Each point is reached from the start by the listed moves, each made once or not at all, plus a little noise. Is the number of moves made odd or even? Then give how often each move was made.
In the rows, 128 means zero.

Moves:
(1): [128 152  71]
(2): [ 56 135 148]
Start: [122 119  95]
Points:
[124 118  95] -> even (0, 0)
[ 51 126 115] -> odd (0, 1)
[122 143  39] -> odd (1, 0)

Moves:
(1): [156 126 115 136 110 169 116 140 138 139 146 110]
(2): [113 128 122 132 104 136 164 157 146 116 108 112]
(3): [127 142 154 132 126 133 128 107 112 109  91 107]
(4): [101 179 136 121 161  81 115 127 143 154 130 133]
(5): [133  97 124  90 164 159 130 142 135 122  61 101]
(6): [129 124  82 138 108 149 173  78 150 127 139 144]
(7): [100 120 149 156 124 110 172  98 138 144 158  97]
(8): [ 83 136 130 142 127 155 100 176 126 178 135 156]
(9): [139 129 191 126 129 168 105 151 155 115 115 152]
Start: [155 134 119 140 131 143 115 128 119 138 147 104]
Points:
[123 165 142 107 171 143 143 141 148 132  29  46] -> even (0, 1, 1, 1, 1, 0, 0, 0, 0)
[104 150 128 143 173 129 192  51 157 153  86  40] -> odd (0, 0, 1, 1, 1, 1, 1, 0, 0)
[107 151 177 156 103 224 108 226 168 161 121 146] -> odd (0, 1, 0, 0, 0, 0, 0, 1, 1)
[178 112 217 129 141 249 128 128 149 125  76  27] -> odd (1, 0, 1, 0, 1, 0, 1, 0, 1)

Moves:
(1): [138 131 127 109 115 132 129 141 132 129 129 155 123 124 116 144 117 140
 129 122 131]
(2): [120 139 140 140 126 122 134 128 119 123 126 130 128 128 135 132 137 131
 127 116 105]
(3): [123 131 139 144 132 129 113 120 120 135 127 125 119 133 135 128 126 129
 128 131 139]
(4): [126 108 128 148 115 115 144 128 144 117 130 134 108 127 134 126 135 142
 135 109 127]
(5): [130 143 131 133 136 133 123 124 126 124 136 122 143 130 119 140 126 119
 138 129 135]
(6): [125 122 132 124 131 139 125 119 141 132 118 122 138 133 119 145 116 126
 114 112 126]
(7): [122 117 134 121 116 133 133 128 128 129 142 132 132 132 125 118 133 127
 124 132 138]
(8): [126 120 112 139 123 117 121 146 116 140 140 114 119 144 128 129 128 130
 126 133 131]
(9): [112 127 120 119 128 149 121 125 133 129 133 136 113 135 128 144 132 132
 123 130 116]
(10): [128 135 134 134 128 125 123 127 131 132 131 132 143 134 143 124 121 123
 140 125 123]
(11): [142 116 121 118 131 139 134 121 125 136 137 122 128 118 123 124 130 141
 117 124 130]
(12): [108 130 132 142 144 128 138 131 115 123 115 160 136 127 148 159 110 111
 121 117 115]
(13): [135 119 123 121 115 126 117 135 125 125 124 120 142 129 139 139 140 133
 119 136 133]
(14): [139 131 114 132 128 116 116 119 126 120 137 126 130 131 128 130 114 134
 107 134 129]
(15): [134 128 135 129 131 128 133 124 140 136 128 142 125 133 136 145 125 124
 118 135 133]
(16): [125 136 120 115 117 132 131 118 127 135 127 114 121 129 130 127 124 123
 121 138 143]
(17): [126 130 118 130 130 124 124 130 127 137 119 135 131 136 126 123 139 134
 130 122 125]
(18): [116 129 122 134 135 139 145 145 136 116 125 131 128 131 135 135 126 144
 122 121 127]
Start: [114 125 124 139 126 132 138 147 118 133 110 123 131 120 148 142 132 123
 127 122 129]
Points:
[ 73 121 117 156 120 140 154 137 128 129 104 157 113 131 188 183 116 111
 125 104 113] -> odd (0, 0, 0, 1, 0, 0, 0, 0, 1, 1, 0, 1, 0, 0, 0, 1, 0, 0)
[ 90 123 106 157 132 150 125 163  78 142 123 131 142 133 171 213 140 122
 103 114  96] -> odd (0, 1, 0, 0, 1, 0, 0, 1, 1, 0, 1, 1, 1, 0, 0, 0, 0, 0)
[ 84 140 127 148 122 160 139 161 130 131 123 154 162 156 182 192 161 138
 117 115 113] -> odd (0, 1, 0, 0, 1, 0, 1, 0, 1, 1, 0, 0, 1, 0, 1, 0, 1, 1)
[ 98 131 100 164 110 125 155 188 132 139 103 178 140 157 193 225 115 136
 118 101 145] -> odd (1, 0, 0, 1, 1, 0, 0, 1, 0, 1, 0, 1, 1, 0, 1, 1, 1, 1)
[ 77 120 103 187 125 146 120 146 135 136 116 140 132 171 207 249  96 129
  75 107 141] -> odd (0, 0, 1, 1, 1, 1, 0, 1, 1, 1, 0, 1, 1, 1, 1, 1, 0, 1)
[119 137 122 115  99 135 137 129 131 153 110 155 140 141 140 180 117 138
  76 108 135] -> even (1, 1, 0, 0, 0, 1, 1, 0, 0, 0, 0, 0, 0, 1, 1, 1, 1, 0)
[113 120 124 210 136 106 142 135  98 138 131 144 111 139 182 202 111 135
  89 100 122] -> odd (0, 1, 1, 1, 1, 0, 0, 1, 0, 0, 1, 1, 0, 1, 1, 0, 0, 0)
[111 112 121 146 108 140 173 171 154 121 126 180 126 137 139 180 139 156
 128  97 149] -> odd (1, 0, 0, 1, 1, 0, 1, 0, 0, 0, 0, 0, 0, 0, 1, 0, 1, 1)

Moves:
(1): [116 127 137 118 114 126 127 112 109 132 118 123  97 131 136 137 129 161
 116 126 123 123 134 105 141]
(2): [151 117 117 114 118 138 119 125 106 132 125 117 126 113 119 137 134 134
 137 138 125 128 134 128 108]
(3): [137 152 113 142 129 117 126 134 150 121 129 124 145 124 148 122 131 119
 126 145 122 122 114 148 124]
(4): [114 133 141 145  98 124 156 120 113 145 138 120 133 138 132 152 153 132
 141 143 139 138 121 155 130]
(5): [142 116 134 130 143 138 134 110 121 140 108 137 111 106 151 145 135 148
 153 128 140  99 134  98 130]
(6): [124 132 135 114 134 127 112 122 135 122 129 134 124 127 133 113 121 106
 125 125 141 129 127 124 128]
(7): [164 141 124 155 120 145 150 125 140 121 106 116 145 132 133 121 140 144
 143 147 135 121 147 119 109]
(8): [139 100 148 112 154 130 113 138 143 130 110  94 125 133 133 160 128 128
 120 135 104 137 131 138 120]
(9): [131 114 122 128 121 132 112 123 134 122 149 148 116 106 107 128 156 135
 128 125 104 154 128 111 142]
(10): [115 123 140 125 126 125 144 130 126 132 128 136 111 134 138 142 117 135
 121 120 130 149 143 134 112]
(11): [147 108 144 133 125 117 131 124 151 159 137 134 119 149 127 117 103 120
 138 112 137 139 118 133 112]
(12): [128 134 131 140 125 135 109 135 120 151 112 125 109 128 124 112 113 117
 142 133 143 121 133 112 145]
(13): [118 182 108 134 120 116 133 126 109 134 118 145 133 145 136 125 164 120
 101  97 132 161 148 120 155]
(14): [133 120 113 139 115 134 113 124 143 107 123 112 153 114 133 134 131 129
 143 128 119 116 115 116 111]
(15): [131  91 112 104 147 129 111 139 151 129 119 116 118 131 133 126 121 119
  98 136 132 114 151 101 134]
(16): [139 111 136 118 133 120 135 140 102 126 107 115 126 122 142 134 123 119
 128 140 126 124 113 127 132]
(17): [126 132 114 130 137 145 127 119 125 124 121 143 134 132 144 124 131 115
 106 116 119 135 133 140 121]
(18): [115 141 128 131 130 127 128 123 112 116 146 138 129 135 138 148 114 125
 122 121 129 118 109 119 128]
(19): [126 115  98 153 144 142 123  81 119 117 154 132 138 105 109 125 149 137
 126 106 115 144 136 105  87]
(20): [132 119 119 128 130 108 101 143 138 103 140 133 157 135 125 130 151 161
 123 146 117 132 141 149 156]
(21): [127 119 141 123 118 120 126 136  85 101 128 114 115 130 130 155 161 125
 126 136 105 112 145 139 131]
(22): [115 115 114 119 141 133 113 122 130  94 157 119 134 130 141 136 120 126
 130 116 103 129 112 118 135]
(23): [118 132 127 123 131 128 119 118 122 133 139 139 144 127 116 103 119  92
 142 137  98 130 122 125 121]
(24): [113 122 127 123 133 137 113 138 111 149 132 138 118 124 126 105 157 130
 112 121 119 144 140 112 120]
Start: [111 124 120 140 123 144 125 125 138 114 125 119 126 126 120 145 119 121
 144 131 133 112 143 158 119]
Points:
[126 159 116 170  95 127  81 142  95 143  88 101 138 134 144 139 249 143
 131 187  61 184 179 142 178] -> even (1, 0, 1, 1, 0, 0, 1, 1, 1, 0, 0, 1, 1, 0, 0, 1, 0, 0, 0, 1, 0, 0, 1, 1)
[165  25  72 153 129 157  47  95 105  56 125  67 142 125 159 214 231 119
 113 126  53 192 214 124  82] -> even (0, 1, 0, 1, 0, 1, 1, 1, 1, 1, 1, 1, 1, 1, 1, 1, 1, 0, 1, 1, 1, 1, 0, 0)
[162 149  54 184 146 201 100  69  72 139  77 170  95  62 169 114 228 114
 127 108 121 181 209  71  66] -> odd (0, 1, 1, 0, 1, 1, 1, 0, 1, 1, 0, 1, 1, 0, 0, 1, 1, 0, 1, 0, 0, 0, 0, 1)

Moves:
(1): [111 109 133 126 141 129 137 132 131 126 122 127 130 131 127 121 121 128
 124 127 136 120 133 127 136]
(2): [132 135 113 129 128 139 129 120 107 123 138 137 133 128 119 132 111 114
 129 119 141 136 144 116 138]
(3): [129 126 128 118 125 134 127 135 134 136 130 129 131 129 113 142 126 126
 124 124 129 128 139 136 112]
(4): [121 127 133 129 128 122 147 146 121 131 142 127 143 109 131 124 122 133
 129 144 121 140 109 138 130]
(5): [135 131 129 135 129 122 130 123 118 147 127 118 116 113 120 130 121 124
 137 135 134 113 121 139 126]
(6): [130 129 123 126 130 111 126 140 115 125 122 134 123 131 127 135 124 139
 131 125 121 125 132 112 117]
(7): [130 137 126 120 124 144 132 125 142 139 153 115 126 107 142 131 129 134
 121 108 140 123 122 132 116]
(8): [130 123 123 122 107 137 144 123 113 125 135 115 133 119 140 136 125 109
 128 142 132 123 135 122 126]
(9): [109 118 129 132 140 134 131 124 117 131 129 146 115 127 122 130 144 120
 135 137 126 122 121 129 120]
(10): [126 123 131 116 120 127 133 132 124 125 144 114 143 131 116 131 124 138
 147 139 133 131 123 112 131]
(11): [137 113 132 123 125 119 122 126 129 129 133 141 121 121 127 129 117 133
 119 132 135 129 131 127 131]
(12): [140 125 118 138 139 135 124 126 124 117 157 118 116 110 125 136 129 123
 127 141 128 131 144 125 132]
(13): [129 127 134 138 134 136 120 135 124 139 121 121 126 115 124 138 121 113
 131 136 140 131 132 126 136]
(14): [143 120 126 110 124 128 145 140 125 137 130 126 124 129 148 111 118 132
 131 132 101 131 109 126 123]
(15): [137 132 130 134 133 123 121 123 126 124 148 129 137 120 125 126 127 118
 135 123 130 138 125 128 129]
(16): [130 127 142 129 126 130 119 134 126 133 119 126 122 121 126 120 133 133
 128 125 133 135 133 139 122]
(17): [129 127 130 124 138 130 120 132 129 133 125 136 131 139 139 139 133 125
 129 132 133 112 123 133 133]
(18): [124 127 118 123 108 135 131 120 131 123 138 119  99 129 128 143 115 121
 143 137 113 143 126 133 127]
(19): [143 127 140 119 130 142 135 141 127 128 123 120 120 119 123 132 130 130
 137 119 119 130 139 129 137]
(20): [131 111 135 143 120 145 134 118 123 135 135 121 143 117 135 133 130 129
 122 126 146 129 132 128 135]
(21): [128 130 138 143 122 129 123 146 132 135 125 128 131 134 124 125 128 140
 136 125 123 122 127 131 128]
(22): [134 126 123 129 136 122 131 122 124 131 142 117 126 126 109 135 130 102
 118 130 135 133 134 140 139]
(23): [139 121 110 147 121 124 144 130 120 112 126 144 121 151 116 127 120 127
 117 120 134 132 124 125 115]
(24): [127 119 112 115 123 125 125 134 125 131 126 130 141 103 129 121 124 117
 123 130 127 141 127 143 131]
Start: [126 123 131 124 128 123 128 128 139 135 109 134 130 132 133 128 133 132
 118 137 133 133 137 122 143]
Points:
[145  69 113 119 102 155 151 157  66 156 187 151 172  52 116 175  96  91
 118 151 207 160 141 119 117] -> even (0, 1, 1, 1, 0, 1, 1, 1, 1, 1, 1, 0, 1, 0, 1, 1, 1, 0, 0, 1, 0, 0, 1, 1)
[126  97 111 151  86 178 173 122  94 135 170 130 152 120 122 148 121 118
 130 129 185 127 139  93 127] -> even (0, 1, 0, 0, 0, 0, 1, 1, 1, 1, 0, 0, 0, 0, 0, 0, 0, 0, 0, 1, 1, 0, 1, 0)
[129  87 147 159 142 178 133 150 122 149 172 105  88  63 127 169 122 119
 152 132 148 138 162 112 150] -> odd (1, 0, 0, 0, 0, 1, 1, 0, 1, 0, 0, 1, 1, 0, 1, 0, 0, 1, 1, 1, 1, 0, 0, 0)
[142  50 113 143  98 135 160 160 124 123 198 125 151  81  91 152  80 128
 128 169 153 180 141 139 141] -> even (1, 0, 1, 1, 0, 0, 0, 0, 0, 1, 1, 1, 0, 0, 1, 0, 0, 1, 0, 1, 1, 0, 1, 1)
[165  30 132 133 113 152 200 188  67 167 182 102  90  79  95 194  80  91
 153 209 141 126 140 127 143] -> odd (1, 0, 1, 1, 1, 1, 0, 1, 1, 1, 1, 1, 1, 1, 0, 0, 1, 1, 1, 1, 1, 1, 1, 0)
[157  81 113 142 138 132 171 177 103 122 171 116 151  83 113 142 115  75
 114 164 143 146 149 155 169] -> odd (1, 0, 0, 1, 0, 0, 0, 1, 0, 0, 0, 1, 0, 0, 1, 0, 1, 0, 1, 0, 1, 1, 1, 1)
[185  84 121 118 129 133 119 136  81 128 187 113 148  51  86 149 105  98
 126 138 174 181 193 113 175] -> odd (0, 1, 0, 0, 0, 1, 0, 0, 0, 1, 1, 1, 0, 0, 1, 1, 0, 0, 1, 1, 0, 1, 0, 1)
[127  67 145 124 141 116 153 185  86 155 139 133 141  51 106 144 111  75
 129 171 143 150 147 138 167] -> even (1, 0, 0, 1, 0, 1, 0, 1, 1, 0, 1, 0, 1, 0, 1, 0, 0, 0, 1, 0, 1, 1, 0, 1)
[147  89 116 141 129 118 131 144  96 148 188 113 112  41  86 134  76  82
 129 171 154 176 155 171 175] -> even (1, 1, 0, 1, 1, 0, 0, 0, 0, 0, 1, 1, 0, 0, 1, 1, 0, 1, 0, 0, 1, 1, 0, 1)
[174  91  76 120  81 152 167 127  76 119 163 120 130  96  90 182  88  55
 118 125 152 182 187 127 141] -> odd (0, 1, 1, 0, 0, 1, 0, 1, 0, 0, 0, 0, 0, 0, 1, 0, 0, 1, 1, 1, 0, 1, 1, 1)
[150  46 157 101 151 153 160 189  90 193 168 106 123   7 145 141 104 135
 142 178 158 128 119 139 149] -> even (1, 0, 0, 1, 1, 1, 1, 0, 1, 1, 1, 1, 1, 1, 0, 1, 1, 0, 1, 1, 0, 0, 0, 1)
[133  82  97 120  79 154 165 163 109 152 116 140 101 116 124 150 102  84
 133 168 107 154 125 140 108] -> odd (0, 0, 1, 0, 0, 0, 0, 1, 1, 0, 0, 0, 1, 1, 0, 0, 0, 1, 0, 0, 1, 0, 1, 1)

Moves:
(1): [118 128 122 127 134 124 117 120 126 121 126 139 115 113 121 123 123 127
 124 126 119 125 122 139 121 135]
(2): [135 132 119 125 121 130 135 121 123 132 125 123 126 127 140 140 129 131
 139 132 120 125 133 124 119 131]
(3): [114 175 152 142 117 104 146 115 136 126 117 111 128 130 136 148 118 128
 153 121 135 142 148 127 142 147]
(4): [123 132 119 126 134 136 121 129 120 114 132 133 130 119 143 119 111 114
 136 133 128 122 119 124 127 113]
(5): [123 129 117 132 125 136 121 129 121 124 112 138 121 110 140 121 116 136
 132 138 123 111 112 142 137 134]
(6): [125 126 128 133 135 121 132 129 130 123 127 122 123 119 141 136 130 131
 133 137 125 131 126 123 134 117]
(7): [118 138 142 129 128 117 130 146 126 136 119 121 121 128 112 136 127 117
 139 105 134 109 135 147 117 127]
(8): [143 172 122 136  97 133 127 116 134 146 125 147 122 133 106 129 140 134
 138 128 131  94 131 143 112 122]
(9): [122 123 117 114 150 136 128 119 125 147 141 134 122 144 102 108 144 130
 111 107 145  95 138 139  98 111]
(10): [122 134 141 153 132 124 147 139 144 151 124 138 134 140 116 132 123 126
 144 111 137 143 117 126 121 142]
(11): [124 129 136 122 128 124 124 122 124 128 131 138 130 119 125 128 129 125
 137 126 118 111 150 133 138 137]
(12): [131 119 134 147 121 127 120 141 135 123 124 126 134 132 135 120 129 134
 134 133 128 132 119 123 127 135]
(13): [103 127 136 129 104 127 128 125 130 147 112 133 117 102 125 111 142 144
 145 121 126 107 123 142 134 143]
(14): [124 141 133 136 123 126 129 118 127 121 116 133 134 131 129 127 144 132
 145 131 114 124 128 135 136 128]
(15): [112 126 127 125 133 117 145 149 131 126 135 144 135 130 134 123 116 135
 128 129 127 128 107 140 119 128]
(16): [121 114 116 137 122 127 128 122 138 141 115 117 137 123 138 125 123 136
 119 119 117 131 126 121 129 123]
(17): [138 117 114 121 121 127 120 126 135 112 119 121 129 125 125 148 131 132
 139 137 126 135 140 119 127 129]
(18): [121 144 127 131 126 134 145 140 133 125 130 136 120 124 122 119 120 137
 123 130 122 122 115 148 118 123]
(19): [129 112 115 127 119 133 122 124 143 116 118 131 117 123 131 118 140 125
 127 128 122 123 127 138 127 134]
(20): [115 119 117 142 130 122 115 127 121 118 126 130 133 115 125 132 125 134
 123 129 124 140 139 146 135 123]
(21): [135 123 143 120 130 129 120 118 129 138 125 126 133 128 133 121 118 126
 130 127 126 125 136 142 132 126]
(22): [129 123 154 128 121 134 147 112 132 140 125 137 119 145 126 163 131 126
 134 127 130 134 122 118 115 126]
(23): [125 118 124 138 116 118 138 132 132 137 106 139 119 124 123 107 127 132
 135 135 120 141 129 127 121 132]
(24): [144 129 123 136 115 134 148 110 131 139 136 115 136 135 108 140 148 118
 127 134 122 107 139 122 124 114]
Start: [132 126 141 123 133 117 127 129 124 120 147 142 135 138  95 109 108 125
 134 148 137 132 110 127 121 108]
Points:
[ 81 178 203 171 130  85 161 101 134 163  79 179 104 126  95 121  86 119
 240 117 120  82 124 176  86 128] -> odd (1, 1, 1, 1, 1, 1, 1, 0, 1, 1, 1, 1, 0, 1, 0, 0, 0, 0, 0, 0, 1, 1, 1, 0)
[103 103 146 131 146 117 152 125 139 137 149 195 130 151  80 135  97 126
 180 125 137 101  96 132  50 117] -> even (1, 1, 0, 1, 0, 0, 0, 0, 1, 1, 1, 1, 0, 0, 1, 0, 1, 0, 0, 0, 0, 1, 0, 0)
[116 183 144 195  73 105 180 144 160 147 120 189 141 138  36 119 142 136
 204 129 100  53 116 217  81 117] -> even (0, 1, 0, 0, 0, 0, 1, 1, 0, 1, 1, 1, 0, 1, 1, 0, 0, 1, 1, 1, 0, 0, 0, 1)
[ 82 106 118 166  99 111 185 153 159 191  85 160 125 103  84  71  93 158
 198 130 117  49  77 186  56  87] -> even (0, 1, 0, 1, 1, 1, 1, 0, 1, 1, 0, 1, 1, 0, 1, 1, 1, 1, 0, 0, 1, 0, 1, 1)
[ 86 129 113 143 145 107 132 142 126  97 123 196 127  70 121 116  41 141
 185 166  99 111  88 196 111 109] -> even (1, 1, 0, 1, 1, 1, 0, 0, 0, 1, 1, 0, 0, 0, 1, 0, 1, 1, 0, 1, 1, 0, 0, 0)
[125 233 129 134  78 105 162  68 151 134 114 158 102 132  16 138 161 122
 199 118 109   7 181 204  63 111] -> even (1, 1, 1, 0, 0, 0, 1, 1, 1, 0, 1, 0, 0, 1, 0, 0, 1, 1, 1, 0, 0, 0, 0, 1)
